Every row gives one point. To make a cloud, some directions were put in groups of two or more. Within a group, all points are equally far from the middle, so they leave a hole (a ring in 2 directions, a hollow ball in 3). The other directions are filled evenly. Then the cloud was stretched, turned, moved and blurred a little. How many holes are there, and how many directions does each take, smallest first?

Cloud (13 x 2):
[[-1.05 -3.12]
 [-0.62  3.00]
 [-0.65 -1.36]
 [-2.47  2.50]
 [-3.19  2.44]
 [ 0.48  1.43]
 [-0.47 -1.88]
 [-0.22 -2.27]
 [-3.57 -2.03]
 [-2.85  0.28]
 [-2.23  3.07]
 [-1.63  1.24]
 [-1.73  3.45]]
Holes: 0

Cloud, 20 rows:
[[ 2.14 -2.00  0.99]
 [-3.07 -4.29 -0.13]
 [-4.28  0.62  0.09]
 [-0.44  1.29  3.05]
 [ 1.68  3.21 -0.56]
 [ 1.05  0.22 -1.65]
 [-0.38 -0.31 -1.42]
 [-0.99  3.58 -0.85]
 [ 2.12 -3.18  0.71]
 [-1.27 -0.27  3.88]
 [-0.13  2.35 -3.63]
 [-2.61 -4.23 -0.71]
 [-1.39  4.65 -3.54]
 [-4.06  0.13  1.06]
 [-0.47  1.15 -1.23]
 [ 1.57  2.19 -1.66]
 [ 0.87  1.81  1.03]
 [ 0.13 -2.87  0.61]
 [ 0.36 -2.75  1.83]
 [ 2.22  2.20 -0.48]]
Holes: 0

Cloud (31 x 4):
[[ 0.34  0.71 -0.95 -3.14]
 [ 2.00  1.47 -0.14  0.36]
 [ 0.52 -2.62 -2.76  2.70]
 [-1.39 -0.63 -3.46 -0.53]
 [ 0.87  1.68 -2.01 -0.15]
 [-1.16  2.15 -2.54  1.29]
 [-0.18  2.20 -3.13  3.05]
 [-1.95  1.71 -3.46  2.97]
 [ 0.40  1.94 -6.71  2.10]
 [-2.02 -2.78 -0.27  3.44]
 [-0.20  1.33 -0.57  3.07]
 [ 0.33  1.17 -0.40  0.24]
 [-0.75 -0.25 -3.86  0.02]
 [ 2.45  1.01  2.58  1.28]
 [ 0.28  0.33 -0.32 -2.71]
 [ 1.02 -3.24 -2.94  2.02]
 [ 3.49  1.79  2.21  1.57]
 [ 0.03 -2.87  0.19  0.73]
 [-0.05 -0.81 -4.07 -1.51]
 [-0.11 -0.45 -6.58  1.67]
 [-3.36  2.62 -4.00  4.39]
 [-3.32 -1.10 -3.14 -1.03]
 [ 1.12  0.53 -4.17 -3.13]
 [-0.32  0.21 -1.09 -2.78]
 [ 0.97 -0.95 -3.66  0.63]
 [ 0.88  1.71 -0.74  0.20]
 [ 2.09 -1.09  1.61 -1.88]
 [-0.81 -0.85 -0.11 -1.52]
 [ 2.47  2.00  0.83  3.38]
 [ 1.81  1.91  0.17 -0.14]
 [ 2.00  3.87  0.52  0.16]]
Holes: 0

Cloud, 47 rows:
[[-0.08  3.30  0.54 -0.14 -1.24 -2.60]
 [ 1.66  0.62  1.01  1.54  4.06 -1.07]
 [ 2.99  0.24 -0.72 -5.28 -1.31  1.79]
 [-3.87 -0.30 -0.85 -0.79  0.86 -2.82]
 [ 1.26  2.04 -2.93 -3.99  2.01  2.72]
 [-0.76  0.08  2.69 -3.33  3.01 -1.31]
 [ 3.19  2.52 -0.21  0.25  0.74  1.67]
 [-1.47  0.10  1.69 -0.62 -0.74 -2.85]
 [-2.10  1.78  3.09  3.34 -2.82 -0.31]
 [-0.49  0.34 -0.03 -4.84 -1.01  3.34]
 [-0.14  3.15 -0.01  1.20  3.87 -0.30]
 [-3.18 -2.62  0.45 -1.94 -1.37  2.32]
 [-4.62 -0.22  0.58  1.80  1.96 -0.28]
 [ 1.08  3.79  1.51  3.59 -1.40 -1.15]
 [ 2.28  4.15  0.30 -2.41  0.81 -1.34]
 [-1.33 -3.37  2.39  0.99 -1.00  1.34]
 [ 2.92  2.77 -1.37 -2.01  2.84  0.45]
 [ 1.72 -3.29 -0.80 -4.34  2.98  0.32]
 [ 0.09  2.20  0.39  0.99  4.13  0.82]
 [-1.28  2.27  0.77 -4.92 -0.30  2.67]
 [-1.18 -0.36 -1.08 -1.32 -2.96  2.65]
 [-1.52 -2.39  1.07 -2.95 -1.39  2.25]
 [ 1.80  2.39 -1.68 -3.01  1.54  2.91]
 [-1.54  0.84  2.07  1.80  2.36  2.30]
 [ 4.04  0.64  2.19  0.69  0.13 -2.13]
 [-3.69  0.49 -2.66 -0.77 -0.17  3.06]
 [ 0.26 -2.74 -0.02 -0.37 -0.76 -2.02]
 [-2.20 -1.81  0.37  2.07  0.12  3.03]
 [-0.19  3.65 -0.42  2.38  1.22 -2.85]
 [ 5.97  1.79  1.53 -0.15  0.31  0.86]
 [-1.35  0.19  3.13 -1.29  3.05 -1.47]
 [-1.00  0.61  1.28 -2.88  4.11  2.66]
 [ 0.37 -0.87 -2.15  1.37  1.43  2.66]
 [-0.75  0.48  1.46 -3.55 -0.06  3.17]
 [ 0.87 -2.29 -0.58 -3.87  4.19  2.53]
 [-1.05 -0.06 -0.08  1.00 -1.84 -3.28]
 [ 0.12 -0.97 -0.34 -4.48  0.06  4.65]
 [ 2.05  0.78  0.58  0.11  3.23 -1.96]
 [-5.01  0.11 -1.34 -0.35  1.73  1.43]
 [-3.36 -2.68 -0.37 -1.98 -0.52 -1.41]
 [ 2.42  0.78 -1.81 -2.75  3.77  0.42]
 [-0.55  3.39 -0.33  3.62  1.05  0.53]
 [-0.33 -0.43 -0.60 -0.83 -3.62 -0.36]
 [ 1.16 -0.13 -1.91 -3.65 -2.29  2.66]
 [-2.11  2.05 -0.96  0.09 -3.52 -1.36]
 [-1.66  3.10 -2.68  0.67 -0.61 -2.00]
 [-0.18  1.99  0.40 -2.59  0.58 -3.08]]
Holes: 1 (3)
